Every row gives one point. Examples show where two turns around zero, p and q, send a point. Write where each new point lands after one turn and then the other. Backwards means that the second turn is done in reverse. Each puzzle has new turns, and all numbers are rounded.

Turn p:
[4.7 -3.4 -3.1] -> [3.3 1.2 5.5]
[-0.1 -2.1 2.0] -> [-0.2 -2.8 0.8]
[-1.7 3.0 1.5] -> [-2.6 0.5 -2.7]
[-2.7 4.6 -2.9] -> [0.0 4.2 -4.4]
[0.2 1.2 2.5] -> [-2.7 -0.8 -0.2]
[-0.5 -3.5 0.0] -> [2.3 -2.5 0.9]
Turn q:
[2.2 -0.5 -5.3] -> [5.3 -0.6 -2.1]
[-2.4 -2.7 1.3] -> [-0.7 -1.1 3.6]
[0.9 -1.4 1.1] -> [0.1 1.5 1.3]
[-0.6 4.7 2.9] -> [-4.7 0.4 -2.9]
Where do these land?
q, then p: [-1.3 4.2 -0.4] -> [4.2 0.4 -1.4]
p, then q: [0.4 0.6 -1.3] -> [-0.5 0.3 -1.4]
q, then p backwards: [-5.2 2.9 1.7] -> [-0.5 0.3 6.2]
p, then q: [3.6 -1.3 -0.9] -> [-3.2 2.3 0.4]
p, then q: [-0.7 -2.4 -2.1] -> [1.3 2.9 -0.5]
p, then q backwards: [3.1 -4.1 3.0] -> [-4.9 -3.4 0.1]

Turn p:
[-0.1 -2.9 -0.3 -1.2 2.0 1.8] -> [0.0 3.5 0.8 -1.1 1.8 -0.2]
[-0.2 0.4 -5.2 1.5 1.6 -2.3] -> [0.9 -1.0 -0.7 4.5 3.6 -1.5]
[3.6 -1.4 -0.1 4.0 -1.2 1.3] -> [-1.7 -2.7 2.6 -2.3 1.9 -2.8]
[-0.6 3.0 0.0 -5.9 0.2 -2.0] -> [3.7 0.6 -4.6 0.4 -1.4 3.4]
[1.1 -0.6 3.1 5.0 1.2 3.0] -> [-2.1 -1.0 6.1 -1.9 -0.4 -0.4]
[-2.7 1.5 2.2 -5.3 -2.2 3.9] -> [-2.0 2.7 -3.2 -2.6 -2.5 5.3]
[-1.1 0.0 0.3 1.8 -1.6 -5.8] -> [1.4 -2.0 -1.1 3.0 -3.2 -3.8]
Turn q:
[0.0 -2.1 6.2 3.6 -0.5 0.7] -> [1.3 -2.4 2.4 1.1 -3.0 5.7]
[2.2 4.4 -2.6 -0.3 0.9 -0.5] -> [2.3 2.2 -1.5 -2.3 3.6 -1.4]
[-0.3 1.0 -2.1 -1.6 2.0 -1.8] -> [-1.7 0.5 -2.2 -1.6 1.8 -1.2]
[-0.9 1.4 -2.2 -1.3 -2.6 -2.1] -> [-1.0 0.1 0.9 1.2 3.5 -2.3]
[-4.7 -2.1 -1.1 3.0 -0.1 3.8] -> [0.0 1.2 -2.4 5.7 -3.4 0.5]
[2.1 0.9 -2.5 -7.2 3.2 1.3] -> [-2.7 3.8 -0.5 -5.6 -0.8 -4.6]
[2.7 -0.2 -2.3 0.0 -1.1 0.8] -> [2.3 -0.5 0.2 -0.7 0.0 -2.9]
[-0.7 -1.9 -2.2 3.4 0.0 -1.4] -> [0.8 -3.0 -2.7 2.3 0.3 -0.4]
[-0.4 -1.4 8.7 0.3 -1.7 -0.9] -> [-1.4 -1.9 5.7 -0.2 -1.9 6.3]
Where do these land?
p, then q: [-0.6 -2.5 1.6 1.9 2.7 1.7] -> [-0.6 1.5 2.0 -1.1 1.2 3.7]
q, then p: [-1.8 3.7 2.8 0.0 3.4 1.7] -> [-1.6 -1.4 -0.5 -0.2 1.6 5.6]
p, then q: [-1.1 -2.1 2.5 3.8 -1.7 0.7] -> [-3.1 -0.8 2.7 2.2 1.6 2.2]
p, then q: [-3.0 2.8 -1.1 -2.7 1.9 -3.7] -> [6.1 -1.0 -1.0 1.1 0.1 -1.3]
q, then p backwards: [6.5 1.3 -3.1 -4.9 -2.4 -4.6] -> [8.2 -4.7 -0.4 3.6 -0.3 1.0]
q, then p: [-0.4 -3.8 0.2 0.3 -3.4 2.8] -> [-1.8 -2.4 0.7 -1.1 -3.2 -3.6]
p, then q: [0.3 0.7 -2.8 1.6 -0.6 1.4] -> [-1.3 -0.3 -2.6 0.7 -1.7 1.3]
